Each row of a before or after table is a point. One or more steps were done to the points. Then noise was added and the rows were shuffled. The steps act on columns, c1 being the first. Write out the steps. A step turns or swaps two columns, mirrors them in a line or flattens them onto one, adds a multiple of one to another, or multiplies or shifts one. Angles are multiples of 10 degrees, from the lower column toward the higher: turns from -170 to 170, lines from 10 to 170 but not 90. Use the fewest steps. Two steps may share a column if one is a turn and the other turns, adds or multiplies; they go together, in the order done. Otherwise the lowest column goes first.
In the rows, 128 means zero.

Before, 12 rows:
[[194 161]
 [108 142]
 [142 154]
 [ 96 149]
 [124 165]
 [ 86 172]
 [ 99 143]
 [ 40 147]
 [120 139]
 [111 132]
 [135 163]
 [ 92 157]]
After:
[[113 123]
 [115 162]
 [101 135]
 [ 98 134]
 [124 161]
 [105 137]
 [ 39 114]
 [ 84 140]
 [ 72 156]
 [136 159]
 [177 182]
 [118 136]]
Steps: turn c1 and c2 by 20 degrees

Before (13 x 4):
[[ 97  91 110 131]
 [115 183 118 147]
 [129 161 152  84]
 [113 159 141 128]
 [114  74 107 129]
 [ 90 172 105 121]
 [103  85 130 108]
 [128 131 146  93]
 [106 122 121 145]
 [146 162 137  68]
 [135 115 122 113]
 [137 173 151 103]
 [115 110  89 106]]
After:
[[129 161 103  45]
 [128 171 152  38]
 [127  91  95 196]
 [126 163 128  42]
 [130 127 109  90]
 [127 170 145  85]
 [129  76  76 217]
 [124 122 136 152]
 [130 160 159  77]
 [128 183 182  77]
 [130 116 103 144]
 [130  83  78 173]
 [131 112  76 171]]
Steps: multiply c1 by 0; add 1.5 times c2 to c3; turn c3 and c4 by -60 degrees

Before:
[[132  87  69 140 138 186 154 171 160]
 [183 117 175 130 126 122 137 131  60]
 [124 111  99 126  99 110 110  58 207]
 [182 126 122 130 102 138  86 118 126]
 [171 116 119 123  99  93 133 124 150]
 [122 115 104  86  97 153 118 113 113]
 [136  95  87  84 151 137 141 114 147]
 [127 108  96 126 137 142 112 158 105]]
After:
[[169  96 134 115 125 146 135 138  91]
 [180 103  93 109 115 128 154  69 137]
 [127  93 126 125 126 207 159  57 107]
 [128 115 180 129 167 157 167 252 187]
 [139  93 134 123 123 113 154 116 152]
 [127 124 135 126 148 107 163 160 139]
 [177 122 113 110 135  58  82 110 123]
 [150 131 159 116 170 146 159 164 136]]
Steps: flatten c1 and c4 onto the line at 160 degrees; turn c2 and c5 by -60 degrees; turn c3 and c7 by -120 degrees; add 1.5 times c3 to c8; swap c6 and c9
